Each row of a before or after table is a point. The points were changed in one or more steps. Then noise was added and the rows were shuffled. The steps act on columns, c1 being the first. Write out the steps. A step turns or swaps two columns, mirrors them in a line or flattens them onto one, adds a multiple of one to another, or multiplies or shifts one. Angles are multiples of 10 degrees, from the lower column toward the higher: turns from -170 to 170, lines from 10 to 170 but not 90. Use the fewest steps. Two steps may share a column if one is a turn and the other turns, adds or multiplies; they go together, in the order done. Otherwise the lowest column goes first.
In the rows, 128 means zero.

Before (12 x 3)
[[137 158 188]
 [180 108 111]
 [ 90 187 192]
 [145 109 206]
 [152 206 131]
 [148 138 177]
 [169 122  57]
 [156 143  86]
 [ 73 160 162]
 [188 115 173]
 [105 172 151]
 [162  85 126]]
After (12 x 3)
[[131 156 178]
 [139 145  81]
 [143 121  59]
 [139 203 105]
 [146 106 115]
 [144  83 143]
 [135 140 172]
 [104 159 150]
 [151 110 179]
 [112 186 173]
 [116 171 136]
 [132 108 212]]
Steps: multiply c1 by 0.4; add -0.3 times c2 to c3

Before (8 x 8)
[[118 136 143 126 134 120 152 117]
 [113 134 118 174 126 114 131 111]
 [127 133 124 130 107 111 105 131]
 [120 123 130 127 100 177 140 118]
 [107 142 109 121 120 135 109 111]
 [114 137 122 121 129 124 153 126]
 [113 115 137 121 131 124 112 153]
 [125 121 110 133 121 140 109 117]]
After (8 x 8)
[[114 137 121 122 129 142 153 125]
 [120 123 131 172  99 172 139 119]
 [127 132 123 113 107 108 105 132]
 [114 115 137 122 130 141 113 153]
 [118 136 143 119 135 127 153 116]
 [108 142 109 131 120 150 108 111]
 [113 135 117 131 126   8 131 111]
 [125 121 109 141 120 127 109 117]]
Steps: turn c4 and c6 by -70 degrees; multiply c6 by 2.5

Before (10 x 12)
[[ 70  72 141 136 153 187  87  49 172 109 133 112]
 [104  72 128 170  86 202  99 122 166 116 144 123]
 [138 203 108 147 170 108 154 169 160  99 167  69]
 [167 151  86 103 175 109 148 170 158 121 123 120]
 [ 70  82  92 152 117 179  91  88 100 153 167 126]
 [147  97 103 113  82  81 156 100 226 105 228  73]
 [108 179 134 107 144  64 150 221 111 117 107  93]
 [137 180 144 141 120  91 141 140 152 156 150 136]
 [135 164 106 150 129  86 192 139 121  93 118 111]
 [111  80 104 174 111 155  42  70 142 121 122  98]]
After (10 x 12)
[[126 189  84 157 178 157 117  99  22 102  47  89]
 [102  72  87 106  95 129 111 168  94 100  68  88]
 [123  83 122 111 142 112 106 140  88 156  91 136]
 [165 185 105 209 161 210  58 123 144 116 129 123]
 [170 183 121 176  83 202  47  42 135 112 142 117]
 [140  74 112  70 108  70 110 220 101 119 131 102]
 [ 74 106  66  87  97 130 106 169  94 119 123 121]
 [147 172  83 205 143 160   7  69 138 120 153 106]
 [182 189  73 192 119 152  54  87 184 154 104 131]
 [117  93  85 124 133  90 148 139 106  95 127 117]]
Steps: turn c1 and c5 by 160 degrees; turn c2 and c11 by -160 degrees; add 0.7 times c2 to c4; shift c3 by -20; mirror c6 and c9 in the line at 20 degrees; shift c7 by -40; multiply c12 by 0.7

Before (14 x 20)
[[138 124 163 149 170 121  99 145 128 118 157 114 155 169 106  87 133 190
   77 117]
 [158  91 136 123 174 160 208 103 124 141 117 128 129  73 133 130 143  98
  101 139]
 [ 94 132 140  60 143  99 182 119 115 117 142 160 109 114 112  89 115 153
  124 130]
 [166 108 112 159 129 134 186  71 122 147 123 132  58  86  93 127 158 125
  111 131]
 [134  96 140 148 113 159 166  83 103 117  89 123 129  95 108 132 149 155
  124 169]
 [175 103 126 116 140 121 200 100 105 139 132  81  89 101 125 132 146 121
  140 190]
 [194  97 141 138 119 157 180  92 133  97 103 139  87 118 128 125 119  74
  106 172]
 [ 98 158 171  83 164 107 139 130 124 144 155 164 111  99  97 159 125 130
  117 164]
 [120  89 140 122 144 123  67 155 187 128 129 107 145 157 124 108 158 182
  125  97]
 [182 119 134 114 114 108 177  82 148 134 118 122 133  58 112 111 126 113
   83 175]
 [152 139 187 120 149 150  75 113 152 131 149 107 144 147 148 101 128 207
  135  77]
 [164 128 144 152 123 151 191 109 133 154  92  99 119  99  83  96 124  87
  137 151]
 [130  71 171 128 120 156  87 134 154 152 192 116 153 154 107 102 107 190
  116 103]
 [144 104 166 134 165 135 109 119 179  78 171 105 158 133  81 114 125 183
  139 102]]
After (14 x 20)
[[161  91 135  87 176 133  54 101 116 140  63  90 129  73 135 130 145  97
  106 159]
 [118  87 139 162 140 131 176 160 192 127 120 100 143 157 125 105 159 186
  127  97]
 [165 111 112  68 128 133  92  74 172 146 124 131  54  87  94 127 158 126
  108 130]
 [129  98 140  89 113 131 105  81 133 118 117 118 127 100 108 137 145 158
  124 179]
 [184 114 133 113 117 113  82  85 169 129 142 129 132  59 111 114 126 110
   84 160]
 [131  70 170 146 119 142 165 132 185 152 202 156 152 155 105 101 107 186
  115 121]
 [101 161 171 163 165 115  95 130 172 141  86 148 115 101  95 162 123 136
  115 151]
 [147 102 167 133 170 137 147 119 249  76 129 103 153 131  83 110 130 181
  145 107]
 [194  97 145  95 118 127  92  92 133  97 106 132  86 122 130 124 119  69
  109 184]
 [154 136 188 162 152 148 171 114 120 131 129 104 147 147 147 102 129 211
  135  97]
 [ 98 131 139 162 148 116  45 121 138 116 103 154 107 112 108  92 115 150
  121 116]
 [174 102 126 102 141 114  60  95 107 138 136  80  87 101 125 131 143 119
  138 179]
 [136 125 164 122 172 126 164 141 163 117 102  95 157 169 105  85 133 193
   80 112]
 [161 126 149  76 120 133  85 106 199 154 117  88 118  98  83  94 125  87
  139 161]]
Steps: turn c4 and c7 by 150 degrees; add -1.5 times c5 to c11; turn c11 and c12 by 30 degrees; turn c6 and c20 by 30 degrees; multiply c6 by 0.4; add -1.5 times c15 to c9
